Each row is a point. The points of each table are mixes of a few directions, plus a little noise. How many directions does each table use, and how many do they share? Where both have some left over, give the other angles between the two spaces (their principal angles), to ten degrees, smallest first.
In the rows, 128 means zero.

First:
[[106 153 142]
 [188 135 196]
 [ 90 160 141]
 [101 128 102]
 [153  94 102]
 [132  99  88]]
Second, 4 rows:
[[118 137  91]
 [118 136  91]
 [124 132 115]
 [153 104 214]]
Directions: first 2, second 1, shared 0; angles 30

First, 6 rows:
[[138 121 144 103 105 137]
 [124  84 187  96  91 132]
 [ 57 108 149 121 171 160]
 [165 129 107 127 135  99]
 [159 148 101 196 124  78]
 [123 179  80 125 141 161]]
Second, 7 rows:
[[138  79  99 131 113 103]
 [121 218 148  98  50 107]
 [183  74 132 150 146 120]
 [ 64 137  94 112 114 131]
 [157 142 177 132 179 116]
 [120 120 120 134 135 148]
 [112 125 127 140 159 172]]
Directions: first 4, second 4, shared 2; angles 90, 90

First, 7 rows:
[[122 134 123 129 139 114 140 125]
 [150 111 143 122  86 182  84 135]
 [165  99 152 119  60 216  55 139]
 [126 130 127 128 132 123 131 128]
 [111 142 117 132 160  86 163 123]
 [133 124 131 127 119 139 118 129]
 [ 90 158 102 138 199  36 204 117]]
Second (8 x 8):
[[117 139 172 118 138 135 167 122]
 [127 188 204 109  95 117 198  83]
 [134 131 114 135 123 130 137 133]
 [105 127 196  96 144 119 113 106]
 [137  83  48 150 146 137  73 167]
 [112 120 171 123 159 146 164 136]
 [139 119  88 138 121 125 100 136]
 [154 117  32 154 103 120  74 144]]
Directions: first 1, second 3, shared 0; angles 70

First (9 x 9):
[[ 66  98 145  97 146 107 104 154 114]
 [ 91  85  88  52 147 148 101 128  89]
 [ 86 134 192 168 131  80 125 161 151]
 [ 71 112 165 123 142  95 111 157 128]
 [163 162 153 185 112 117 151 124 158]
 [207 162  97 159 105 160 157  93 141]
 [193 154  98 147 110 158 151  98 135]
 [127 137 148 151 125 115 133 135 140]
 [146 109  66  73 132 170 120 104  97]]
Second, 8 rows:
[[141 159  94 123  46 125 180 140 108]
 [ 67 136 119 148 173 140  68 154 143]
 [113 115  99 146 101  91 117 143 106]
 [140  93 176 106 167 116 125 109 132]
 [156 186 125 134 167 215 126 107 173]
 [174 168 101 141 107 169 154 110 139]
 [ 90  93 144 107 102  74 135 152 101]
 [143  77 168 115 163  96 119 109 123]]
Directions: first 2, second 4, shared 1; angles 90

First (11 x 12):
[[144 113 142  87  81 120 142 100 169 130 132 160]
 [120 130 122 139 147 131 118 134 117 130 123 131]
 [154 141 119 139 121 106 145 180 116 128 141 119]
 [140 169 111 196 167 121 137 210  70 111 141  43]
 [103 118 156 147 130 133  91  63 169  99  97 138]
 [154 124 142 119  89 101 136 134 164 117 129 147]
 [ 85  89 120  93 159 149  87  66 141 164 100 231]
 [178 153 135 150  90  90 161 192 132 101 148  78]
 [132 136  83  97 150 154 168 187  53 176 168 104]
 [107 118 160 139 116 135 102  58 174  96 103 127]
 [ 90 115 115 106 157 171 120  90 102 152 127 132]]
Second, 9 rows:
[[110 101  79  69 166 150 130 146  81 205 140 217]
 [121 146 115 184 180 122 104 171  94 121 115 113]
 [110 135 138 193 166 113  80 121 138  97  91 131]
 [156 135 127  95  84 134 180 145 120 131 163  79]
 [118 128  99 129 172 134 123 164  84 159 130 151]
 [159 126 152  79  51 131 180 106 161 113 159  81]
 [134 132 179 157  86 113 112  73 197  67 105  91]
 [111 110 133 108 128 130 108  85 153 137 111 179]
 [136 137 130 132 121 126 140 139 124 122 135 103]]
Directions: first 4, second 3, shared 3

First, 8 rows:
[[152  58 170 128  95  86 112 133 155 158 138 159 101 138]
 [161  32 185 128  83  71 106 135 165 169 142 170  91 142]
 [ 95 221  72 128 172 184 149 121  92  88 114  87 164 114]
 [143  86 153 128 108 103 118 131 145 146 134 147 112 134]
 [126 134 125 128 131 132 130 127 126 125 127 125 130 127]
 [146  77 158 128 104  98 116 131 148 149 135 151 109 135]
 [ 96 221  73 128 171 183 149 122  92  89 115  87 163 115]
 [105 195  88 128 159 168 143 123 102 100 118  99 154 118]]
Second (8 x 14):
[[135 120 127 124 122 198 133  85 135 125  92 133 106  79]
 [136 134 124 152 128 157 123 159 108 138 105 134 106 147]
 [140 158 123 151 136 180  83 155 104 106 108 165 134 145]
 [189 120 132 144 141  60 145 150 101 146 160 106 151 191]
 [145  93 151  93 174  95 111 107 169 124 147 134 191 121]
 [ 44  96 127  99  82 115 163  99 185 142  89  79  82  46]
 [110 121 118 140 123 128 190 161 105 175 156 126  68 162]
 [132 178 124 118 114  93  77 113 116  70 167 151 182 133]]
Directions: first 1, second 6, shared 0; angles 60

First (8 x 18):
[[151 100 139 123 138 151 155 118 148 105 119 144 145 110 122 122 122 140]
 [135 115  59 117  44  97 123 160 216 205 139 186 102 102 147 115 110 111]
 [ 98 164 115 134 116 101  93 140 105 158 139 108 106 150 135 137 133 112]
 [152  99 140 124 141 151 155 117 143 101 119 141 146 111 122 121 123 143]
 [159  94 212 132 226 195 177  81  71  13 104  95 182 127 102 130 137 165]
 [ 69 200  83 137  82  63  55 162 101 209 153 102  76 167 146 141 138  92]
 [142 110 148 127 151 149 147 115 123  98 120 127 144 121 121 127 128 139]
 [118 141 126 130 127 120 118 130 116 134 132 119 121 137 129 131 131 123]]
Second:
[[ 81 183 138 125  82 137 125 120  74 144 173 163 104 150 153  65 130  74]
 [153  84 159 157 128  92  94 156 186 130  95  90 132 139  87 162 131 121]
 [ 76 204  68 123  92 112  98 129  62 198 167 133  76 140 173 113 110  90]
 [ 94 172 110 119 104 148 128 106  58 177 165 140  90 131 168  74 107  79]
 [160  69 135 120 169 132 135 121 159 133  94  87 140 110 111 150 128 152]
 [163 126 117 151 140 144 153 133 146  62 109 163 156 107 116 171 104 164]
 [162  85 154 126 156 150 157 120 157  83 110 131 160 115 108 135 133 158]
 [136 100 134 103 154 111 135 135 179  96 116 120 168 134 106 147 180 188]]
Directions: first 2, second 5, shared 1; angles 80

First, 10 rows:
[[155 126 122 118 129 105 135 146 138 141 100 116 103 100 114 144 137 146
  149 122 118 123  99 107]
 [119 129 128 133 127 134 126 126 128 125 137 131 136 137 132 123 126 123
  121 131 132 130 138 134]
 [ 78 133  73 218 140 110 149 192 174 130 214  87 193 183 177  94 145 107
   47 146 207 161 205 153]
 [167 125 174  54 118 144 110  73  89 125  60 162  77  84  89 155 112 143
  192 113  65 102  67 109]
 [105 130  87 188 136 106 146 181 164 135 176  94 163 155 156 111 144 122
   80 138 177 148 170 138]
 [177 124 115 114 130  85 141 163 146 153  81 103  83  79 105 156 147 160
  164 116 112 120  79  91]
 [ 89 130 175 102 120 196 101  48  81  95 148 183 155 166 135 107  94  96
  120 134 109 123 156 165]
 [113 129 143 120 125 150 119 102 114 116 136 146 138 142 131 120 117 117
  124 130 123 127 138 141]
 [122 128 182  73 117 181 100  47  77 105 106 182 120 131 113 128  97 113
  156 124  83 111 115 142]
 [154 127  84 160 137  70 154 201 173 156 120  78 113 102 127 141 159 154
  126 126 152 136 114 100]]
Second:
[[123  85 177 102 153 149 133 133  46  76 121  58  34 126 133 164  20  94
  119 102 156 142 115 165]
 [130 127 138 127 136 123 134 126 119 129 129 118 126 134 121 129 116 129
  132 124 123 130 128 134]
 [131 127 130 116 113 156 106 102 138 115 130 126  78  97 159 151 106 140
   91 108 149 140 121 139]
 [137 147 137 114 113 150 112  78 164 139 136 135  97 100 152 149 117 162
   81  98 131 145 124 143]
 [136 161 108 138 113 117 125 104 184 167 137 169 175 124 126 115 184 161
  119 130 108 124 136 114]
 [116 132  75 158 113 106 126 180 150 136 120 175 209 143 117  87 216 112
  172 179 124 105 137  81]
 [117  92 140 116 132 153 117 148  76  76 116  93  59 113 147 149  69  97
  123 123 164 134 116 142]
 [131 152 119 158 150  67 170 153 144 186 136 150 249 187  66  80 198 132
  188 158  71 107 148 103]]
Directions: first 2, second 3, shared 0; angles 70, 90

First, 10 rows:
[[116 117 131 126 131 131 122 129 142 116 132 133 137 117 111 119 129 105
  134 133 137 127 122 125 146 137 127 127 110 126 131 131]
 [132 132 127 129 127 127 130 128 123 132 127 126 125 132 134 131 128 136
  126 126 125 128 130 129 122 125 128 128 134 129 127 127]
 [ 95  96 138 122 136 137 112 130 170  94 139 142 154  97  81 103 131  63
  144 142 154 125 112 119 179 154 124 126  76 122 136 137]
 [135 135 126 129 126 126 131 128 120 135 126 125 123 134 138 133 127 141
  125 125 123 129 131 130 118 123 129 128 139 129 126 126]
 [107 108 134 124 133 133 118 129 153 107 135 137 144 109  99 112 130  88
  138 137 144 126 118 123 160 144 126 127  96 124 133 133]
 [145 144 123 131 124 124 136 127 107 145 122 121 115 144 152 141 126 161
  120 121 115 130 136 132 102 115 130 129 154 131 124 124]
 [190 188 110 139 113 112 157 125  51 191 107 102  79 185 216 176 122 249
   98 103  80 134 158 144  33  80 135 131 225 140 113 112]
 [132 132 127 129 127 127 130 128 123 132 127 126 125 132 134 131 128 136
  126 126 125 128 130 129 122 125 129 128 134 129 127 127]
 [127 127 128 128 128 128 127 128 129 127 128 128 129 127 127 127 128 126
  129 129 129 128 127 128 129 129 128 128 126 128 128 128]
 [101 102 136 123 134 135 116 129 161 101 137 140 149 103  90 107 131  76
  141 139 149 125 115 121 169 149 125 127  86 123 134 135]]
Second:
[[129 162 128 102 135 109 178 111 141 180 124 139 129 131 110 154 147 141
  125 152 122 135 142 142 119 141  96  91 101 137 136 112]
 [107 137 130 126 129 125 145 110 145 136 124 146 148 114 129 133 151 116
  140 145 123 123 118 140 129 140 105 112 128 137 112 133]
 [145 110 128 120 138 139 104 128 144  98 142 111 109 109 101 126  85 103
  129 130 151 132 127 123 134 132 141 144 122 121 150 145]
 [108 112 127 152 132 150 110 132 110  95 132 111 129 142 135 118 115 145
  113 124 123 143 128  99 142 119 145 171 136 116 116 118]
 [115 147 145 127 115 102 177 112 150 191 117 139 158 129 147 134 141 123
  140 107 120 106 109 127 130 121 100 107 100 149 133 121]
 [129 161 124 151 116 124 151 104  98 155 109 128 132 144 200 152 142 183
  128 120  90 120 121 140  76 104 113 134 202 145  91 130]
 [163 101 117 117 129 135  76 170 111  87 139 121  94 133  99 107 114 113
  119 121 149 135 148 130 139 130 168 129 121 107 153 132]
 [128  94 125 130 130 140  82 157 124  80 136 130 123 122 103 100 128  98
  129 125 145 131 130 123 155 136 157 137 115 111 135 133]]
Directions: first 1, second 6, shared 1

First, 10 rows:
[[125 113 128 147 131 133 137 147 134 107 133 136 129 130 112 131 122 140
  127 132 123 125 104 125 149 120 132 138 144 126 129 135]
 [135 249 153  39 145 101 117  31 138 243  63  82 157  79 236  92 152  56
  137  80 188 123 173 158  45 160 105 125 129  90 122 127]
 [123  79 121 171 126 140 139 173 131  76 151 148 120 145  83 142 116 159
  124 145 106 126  92 117 171 111 138 138 143 136 130 135]
 [128 144 132 119 132 125 130 118 132 140 118 123 134 120 141 123 130 120
  129 121 137 126 127 132 121 130 125 132 134 121 127 130]
 [132 134 124 108 120 124 113 110 116 148 129 121 120 133 137 128 135 119
  129 130 126 134 166 128 104 137 124 110  97 139 127 116]
 [125  78 119 165 122 140 134 168 125  81 153 148 117 147  84 142 118 158
  125 147 104 129 106 116 163 114 138 131 131 141 131 131]
 [130 116 122 127 121 129 120 129 118 125 138 130 119 138 119 133 130 131
  128 135 118 133 146 124 123 129 129 117 107 140 128 121]
 [139 190 133  60 124 109 101  58 115 207 103  98 130 113 189 112 148  83
  134 109 152 136 202 140  56 154 112 100  83 127 124 110]
 [120  93 128 173 134 139 150 173 141  79 139 147 131 133  93 136 115 156
  125 136 117 121  71 121 178 109 138 151 167 122 130 144]
 [123  82 121 170 126 140 140 172 132  77 150 147 121 143  85 141 117 159
  124 144 108 126  93 117 170 112 138 138 145 135 131 135]]
Second, 10 rows:
[[163 117 108 139 102 141 112 136 117  89 131 103 141 144 142 113 116 128
  119 143 102 118 159  79 129 136 124  98 117 123 153 118]
 [117  98 118  89 136 135 114 129 138 169 165 187 105 149  37 163 119 145
  138 140 136 142  94 143 133 126 140 129 124 168  82 135]
 [122 134 109 114 118 113 104 141 119 155 111  95 145 107 120 109 111 115
   98 165  91 132 137  66 167 150 136  90 108 141 126 133]
 [128 143 111  68 128 143  84 110 118 158 153 180 110 134  76 160 123 157
  164 131 141 133 166 147 107 136 122 110  64 138 100 132]
 [145 112 137 152 122 148 141 118 121  82 153 153 106 158 144 147 147 142
  155 102 151 125 155 176  83 109 120 145 121 119 144 113]
 [132 159 162 166 140 123 163 124 132  65  97  99 141 118 220 110 147 137
  152  82 145 108 137 169  99 112 104 175 152  76 171 120]
 [143 133 136 164 124 140 157 113 136 118 121 115 132 129 171 117 142  95
  115 110 155 122 122 144 111 119 133 134 171 108 145 129]
 [ 84 110 129  95 142 102 102 153 112 145 140 151 105 125  70 152 124 174
  145 149  93 147 139 136 150 133 125 132  59 167 101 123]
 [105 149 141 105 155  96 143 150 164 169  86  99 170  92 113  99  99 118
  103 137 112 121  27  82 189 140 133 155 203 125 106 153]
 [141 124 129 187 113 140 161 108 124 130 121 100 123 124 187 111 153  67
   91 122 155 131 145 139 112 121 144 111 162 115 152 126]]
Directions: first 2, second 6, shared 1; angles 30
